Each row is a point. Each copy is the shape, with its points in the same order, stretched, turned, moved and blurred by noise. Is it also mirrored, or only turned?
In the rows, zero is written as 100.

Shape (5 x 2):
0:  65  32
1:  93 111
2: 118 102
3: 106 108
4: 112 111
Copy 1 (5 x 2):
0:  72  43
1: 101 130
2: 125 116
3: 117 121
4: 113 123
Copy 1 is: only turned
Copy 2 (5 x 2):
0:  32  89
1: 113 116
2: 123  86
3: 121 103
4: 125 100
Copy 2 is: only turned
Copy 3 (5 x 2):
0:  92  16
1:  83 116
2: 116 113
3:  95 122
4:  97 115
Copy 3 is: only turned

Shape (7 x 3):
0: 118 128 127
1: 115  99  57
2: 131  92 132
3:  87  89  84
4:  62  64  66
5: 107  67  74
6: 133 104 117
Copy 1 (7 x 3):
0:  91  46  94
1: 133  86  58
2: 116  51 129
3: 102 109  91
4: 102 161  93
5: 136 111 100
6: 113  54 109
Copy 1 is: mirrored
Copy 2 (7 x 3):
0: 144 102 108
1:  79  86  61
2: 128  63 121
3:  73 103  98
4:  33 108 100
5:  64  69  93
6: 128  73 102
Copy 2 is: only turned

Shape (8 x 4):
0: 105 118 146  98
1: 107  80 108 117
2:  69  76 111 151
3:  70 139  81 130
4: 119  95 121  25
5:  59  96 109 105
6:  87  87 104  90
7: 108  90  71  95
Copy 1 (8 x 4):
0:  86 117 126  57
1:  89  75  96  90
2:  41  58 106 103
3:  57 110 134 145
4: 132 147  60  53
5:  45 107  96 109
6:  81 104  86  93
7: 110  97  84 129
Copy 1 is: only turned
Copy 2 (8 x 4):
0: 100 132 128 125
1:  79 120  80 111
2:  36  84  85 123
3: 105  36 107 120
4: 140 167 114  57
5:  72  81 106  90
6:  88 109  96  85
7: 119  99  73  83
Copy 2 is: mirrored
Copy 3 (8 x 4):
0:  87 101 155  70
1:  90  71 106  86
2:  73  43 132 119
3:  66 111 117 141
4: 164 132 122  49
5: 113  83 142 117
6: 120  90 119  97
7: 111 101  78 103
Copy 3 is: mirrored
Copy 4 (8 x 4):
0: 117 117 114 128
1:  89  65 103 107
2:  44  72  97 141
3:  83 116  52 141
4: 124 128 120  57
5:  56 106  93 121
6:  84  96  98 101
7:  94  81  76  86
Copy 4 is: only turned

Shape (12 x 6):
0: 108 183  92 105 114  80
1: 107  80  99  95 108  87
2: 106  95  73  98 115 101
3: 117  82 100 108 101 101
4:  90 104  69  91 114 112
5: 100  92  78 123  75  88
6: 137  80 117  93  62 114
7:  90  93 103  98 112 105
8: 127 107  76 141  97 102
9:  92  93  76 103  78  68
10:  97  95 131 102  99 100
11: 122  85  65 103 111 105
Copy 1 (12 x 6):
0: 131 163  87  75 150  91
1: 107  83  98  91  98 102
2: 105  96  78 109 107 104
3: 116  88 108 104  98 103
4:  91 108  76 116 108 107
5: 131 103  92 106  87 129
6: 131 100 126 112  59  84
7:  90  97 107  98 107 105
8: 145 104  93 118 116 119
9: 124 102  78  86  81 123
10: 100 100 134  85 102 102
11: 118  87  73 119 101 101
Copy 1 is: mirrored
Copy 2 (12 x 6):
0: 101  81 141  77 132  26
1:  98  82 101  90  90 123
2:  73  85  95  87  97  98
3:  99  82 102  95  73 115
4:  78 107  92  96 114  90
5: 108  61  82 117  76  96
6: 135  94  93  83  43 110
7:  99 101 110 108  99 111
8:  74  54  99 110  61  70
9: 116  59  75  95  93 108
10: 129  98 120 112  84 117
11:  62  84  87  85  78  97
Copy 2 is: mirrored
Copy 3 (12 x 6):
0: 195  99  88  86 105 108
1:  89  80  91  81 109  93
2: 103  98  95  63 104 103
3:  86  91  88  82  86  93
4: 105 107 111  69 112 103
5:  96 109  95  74  79  59
6:  79  77 108  86  50  89
7:  90  96 103 100 113  99
8: 111 119  69  66  59  86
9: 105  92 103  67 104  57
10:  90  86 100 123 101  92
11:  95  99  87  46  88 104
Copy 3 is: only turned

Shape (11 x 6):
0:  63 115 137  97 121  99
1: 131  82  76  96  64  62
2:  72  82  60  76 132 140
3:  88  82 107 107 147 107
4: 133  86 103  91  55  96
5: 141  76  97 105  89 103
6:  95 117  97  90 148 117
7: 127 114  93 133  79  76
8:  93  90 101 105  64  62
9:  63 106  33  62  94  65
10:  78  97  91 111 111 118
Copy 1 (11 x 6):
0:  60  83 115  74 123  71
1: 132 163 119 124  31  90
2: 125 113  72  96 171 115
3: 111  93  98 109 128  57
4: 124 136 155 115  56 120
5: 146 122 146 129  69  96
6: 120  84  84  70 124  76
7: 121  96 108 123  17  94
8:  86 136 123 124  44  96
9:  98 183  32  77  98 107
10: 103  94  95 110 120 107
Copy 1 is: mirrored
Copy 2 (11 x 6):
0: 118 113 111 136  96 105
1: 105  47  83  80 118  74
2:  65  86 160  85 106  98
3:  84  77 121 129 109 121
4: 111  57  89  63  98  98
5:  94  49  94  77 108 118
6:  99  98 132 119 128 117
7: 104  85  57  95 139  94
8: 111  78  78 101 100  67
9: 100  90 140  99 127  30
10:  80  99 110  98 110 103
Copy 2 is: only turned
